Rows are points. A path goes straight from each point to the next, and from the last back to the first. The post is the endless flat space through its rows: a point in 2 columns, a line in 3, a plane in 4, and so on, so that a path can go around it. Count how often the path circles the post. Going back the other way cancels.

Post (2 x 3):
[[0,-3,-39],
[8,9,37]]
Path (13 x 3):
[[32,21,12],
[36,-21,29],
[-6,-16,-14],
[-48,-2,-5],
[-15,28,17],
[15,18,1],
[47,-4,-1],
[29,-54,-11],
[-8,-11,55],
[12,-16,16],
[60,-14,-18],
[31,40,20],
[7,23,-27]]
Times around: 1

Post (8 x 9):
[[2,-15,19,-15,-27,-19,-10,-12,-30],
[3,19,19,53,-9,42,-37,-57,30],
[10,-16,2,-54,44,-15,-18,6,16],
[-24,20,-17,14,-24,1,29,-51,-47],
[-9,22,-32,14,1,-26,-12,30,-41],
[7,14,33,35,10,29,-2,-24,6],
[-2,5,-21,21,-36,-1,11,24,-9],
[8,13,-19,15,27,-43,26,-22,1]]
Path (21 x 9):
[[-3,3,13,19,32,-16,5,13,-24],
[3,-13,3,18,-31,-14,20,8,16],
[-21,21,10,-15,-36,8,21,-25,8],
[-22,7,1,14,-2,-4,7,6,15],
[-12,-4,11,27,30,14,-19,-14,-9],
[5,-17,-10,7,-18,22,9,-34,-13],
[-13,-15,-12,19,6,34,12,-6,12],
[-19,7,-28,-9,33,-22,-9,-11,0],
[-5,28,14,16,18,-16,8,-3,-35],
[-17,16,24,-43,-13,-20,4,-35,-9],
[-23,17,-31,-1,-16,11,-2,23,3],
[-29,-1,5,33,-16,21,-8,-4,-6],
[-6,-12,20,46,-4,40,0,-2,-35],
[-2,-5,2,2,18,11,8,-27,-12],
[-15,-7,4,22,-14,-28,-42,26,-34],
[-14,16,24,30,9,-9,13,-19,5],
[-38,8,2,27,-15,-6,-27,7,5],
[-19,31,9,-6,-34,-7,-4,-12,-3],
[12,8,25,0,-2,-17,15,-2,-22],
[22,5,-11,38,-60,-36,-2,-2,-24],
[16,-3,-16,23,13,-2,-6,-13,9]]
Times around: 1

Post (17 x 18):
[[-11,10,14,-6,19,-2,27,-2,21,-10,-8,-14,-22,-13,-1,16,-20,19],
[8,6,2,-12,-26,5,4,-10,6,6,19,5,-50,27,7,8,-27,9],
[7,4,13,-1,-3,7,-6,14,11,-8,3,12,7,12,19,-23,2,-14],
[-2,19,5,1,-1,5,-18,-10,-11,-9,19,-37,1,6,26,5,-17,9],
[-3,9,1,7,-13,19,12,12,0,-33,-19,-22,-11,-25,-1,-13,9,5],
[0,13,-16,14,15,-3,-20,-2,-4,24,-9,0,-35,10,16,9,-7,-11],
[3,0,-29,-23,15,39,-5,-25,-6,5,8,-11,-20,-16,18,12,-27,-38],
[-5,15,7,21,-27,4,7,18,2,1,-14,-22,14,-60,21,-8,-20,-14],
[1,21,4,24,-1,-2,-22,-10,-25,-1,11,16,7,13,15,10,-27,-12],
[2,3,-2,-3,10,-31,3,16,-2,11,-15,-9,-12,-5,-6,21,7,-27],
[10,-3,9,10,-24,22,6,-28,35,-3,8,-6,-31,13,-7,7,-12,3],
[6,10,-10,-2,-8,-18,-16,11,14,-15,-17,19,-7,-9,9,3,6,3],
[-4,7,-2,0,-33,9,36,7,18,-7,2,-5,3,7,19,4,3,27],
[4,-6,34,-16,39,5,8,23,10,0,-15,17,19,-47,-11,15,42,1],
[-8,-1,-8,18,-29,-8,-16,12,3,28,6,11,32,4,-17,-25,-13,15],
[1,6,-3,-13,-22,33,-13,0,6,5,-23,-1,-1,4,6,-1,-17,-9],
[6,7,5,26,-21,-3,1,36,23,-11,6,-7,-13,-2,0,14,-11,-3]]
Path (22 x 18):
[[21,3,18,-4,-18,-4,-21,18,12,8,3,-10,2,-7,-7,-8,-20,-7],
[13,-11,-29,-7,-25,4,12,28,22,-5,14,-5,-12,18,39,-7,-25,2],
[3,-7,5,20,9,7,7,26,6,13,-2,-1,11,5,1,-2,-12,9],
[8,-5,-1,-5,-19,16,-10,10,18,-17,-11,-6,7,0,20,-14,-18,-1],
[-1,-21,8,23,-26,19,-11,-3,13,14,11,-14,-6,-5,-4,-3,13,-8],
[-8,14,-15,11,-17,34,-6,12,1,-3,-3,-4,-1,-17,20,14,14,-11],
[1,17,-9,-4,-18,9,-2,-1,-2,2,3,-2,-18,-3,15,-5,-5,-9],
[14,20,-8,13,-16,-3,3,19,27,6,-4,4,-15,12,-9,-2,4,-6],
[9,18,-8,8,-7,26,19,-8,20,0,20,13,-8,-38,27,26,6,-29],
[7,14,9,-14,4,3,-5,6,4,-2,1,-4,-8,-17,-6,6,-15,16],
[22,5,21,-8,-15,5,3,15,12,-9,3,-14,-1,-5,18,-8,-22,-13],
[5,-14,8,-11,1,-3,4,2,31,8,11,-26,-12,-16,14,11,-12,4],
[-18,-15,2,-3,0,-8,6,29,17,-10,13,-3,-2,-27,12,-11,-16,4],
[-5,12,10,-15,10,2,-5,-5,0,-7,-1,0,-7,2,17,8,-2,-10],
[-16,24,-11,7,5,5,17,-3,22,-2,9,-8,-6,-3,-13,16,-21,12],
[14,13,6,2,-6,13,3,0,8,4,-2,8,-3,9,-18,26,16,3],
[18,8,13,18,4,0,0,12,25,0,0,-4,3,-17,4,-3,-15,2],
[9,-15,3,10,-9,4,-1,-5,-6,13,-9,-8,-12,19,2,-2,-19,-9],
[-9,-1,19,22,7,9,3,4,6,10,6,4,-20,0,23,34,-11,8],
[-7,8,25,-3,-21,0,-1,8,11,14,7,7,-11,-14,11,8,-20,-9],
[-5,28,6,-13,-7,14,-9,21,6,18,-16,13,-23,2,10,5,3,-1],
[13,22,-12,14,-3,-4,-19,-10,27,0,-7,-17,10,-16,-14,16,16,-10]]
Times around: 3

Post (17 x 18):
[[41,10,-40,-44,20,25,7,41,-30,10,23,14,-17,-3,-9,40,17,10],
[-47,-9,-20,-17,-9,-4,17,-4,17,22,17,29,-15,-7,-13,-30,9,-11],
[28,16,-11,-35,0,24,3,50,-11,1,1,-17,19,19,-42,26,5,30],
[11,-24,21,-21,-33,16,25,-15,9,17,-27,41,-2,-7,12,-19,-20,-6],
[27,54,-10,-38,16,37,14,15,-29,0,27,-1,16,22,-33,40,8,21],
[-10,4,0,-25,-9,-38,-11,-5,25,4,9,7,0,-7,40,3,-16,-36],
[36,-5,2,9,-4,-28,0,-13,5,15,20,2,-4,-1,-5,13,0,-33],
[-19,-24,8,-11,-29,4,14,0,25,-25,1,25,-33,-18,15,-30,-32,9],
[-11,-32,22,-10,-18,-15,16,4,3,9,-2,28,-7,-34,-8,17,-12,6],
[31,23,-7,-44,15,8,8,20,-36,5,7,-21,26,-7,-31,5,1,11],
[20,8,-14,26,-18,-49,-7,-34,9,6,-11,5,-13,4,34,1,2,-5],
[35,12,0,-39,29,30,15,21,4,0,-21,4,-14,10,-14,8,-8,19],
[-30,-20,12,-36,-45,-13,16,-14,24,8,-10,11,-34,-28,-12,-28,1,-13],
[7,5,23,12,-17,-20,24,-1,17,7,-2,-3,-10,-48,34,-6,21,-33],
[23,-5,-1,5,-6,-36,-3,-23,1,-23,10,23,-17,16,32,5,32,-17],
[-14,-40,-2,-18,-25,-1,46,-30,27,5,11,11,-15,-9,6,-5,11,3],
[24,-2,-27,23,8,-22,-34,-31,16,-20,1,-18,7,0,13,27,25,-26]]
Path (26 x 18):
[[-23,4,-11,-8,-46,-25,49,-4,8,10,13,22,-30,16,16,-42,9,7],
[11,-27,2,-32,-7,-1,4,13,-7,-25,19,28,1,-14,-25,-2,-10,-2],
[-5,16,-29,-60,2,-30,-18,9,2,24,46,19,-26,-25,17,-12,26,-41],
[-8,-16,6,12,17,25,5,13,14,2,8,1,-34,-41,8,15,-13,27],
[-23,16,-16,-32,6,-23,4,57,-39,18,35,1,32,-16,33,17,-15,-15],
[50,2,12,-40,-1,38,41,21,-12,17,-16,53,5,22,13,43,-7,7],
[29,14,9,-36,-31,-23,24,-16,2,7,-3,33,-19,17,-30,-20,26,1],
[17,-23,31,-52,0,-2,30,18,23,-1,-13,26,-21,-17,17,-7,11,12],
[59,14,0,13,-4,3,28,0,4,12,-29,-7,6,-18,26,16,-17,15],
[-8,5,-26,-33,15,-21,1,-45,17,-30,-12,-2,2,14,37,-7,-12,-24],
[-31,45,-31,-47,15,-25,-17,-10,-17,26,6,-27,-10,20,-1,-34,-32,-1],
[-10,13,-8,-22,-20,-10,4,5,-3,28,10,-42,2,-44,-46,15,25,3],
[38,14,3,-51,-1,14,14,-41,27,-3,-38,-13,15,24,-12,-1,7,5],
[22,-54,-4,15,11,-15,11,-23,-4,-24,-4,17,28,-23,6,5,21,-18],
[-30,-5,3,6,12,-7,45,12,37,12,14,-38,-9,-48,-5,20,-12,12],
[-42,6,-18,-51,1,12,-4,29,-4,27,19,-29,5,-25,-38,-27,15,-9],
[22,-30,-19,-5,15,-18,-24,31,37,4,-16,-45,0,-42,-10,38,-28,19],
[-24,18,-16,-46,14,-27,-6,-21,15,-29,3,-1,19,12,13,-13,-12,3],
[-7,-5,-1,-51,-9,-2,18,-16,-12,-18,17,34,3,14,1,2,18,-38],
[-40,0,-33,21,-14,-2,-27,-38,11,-33,21,-24,22,18,-18,28,-14,19],
[-14,30,6,-18,-13,-25,40,17,7,34,46,-9,-12,-17,33,4,39,-40],
[-11,-37,6,-24,-4,-4,16,-25,29,11,-2,-32,18,1,-53,-2,32,-44],
[-2,2,-9,-24,8,-23,45,-12,-1,53,41,47,-12,-36,-4,35,19,-46],
[-4,-58,-15,-29,-14,-5,-5,21,60,-32,-13,29,-34,33,9,5,-24,41],
[19,-3,-5,0,31,6,13,13,29,-27,2,-21,-31,-13,29,-35,3,10],
[17,-32,38,10,1,1,19,-6,10,-28,-16,29,-12,8,44,23,-12,4]]
Times around: 0
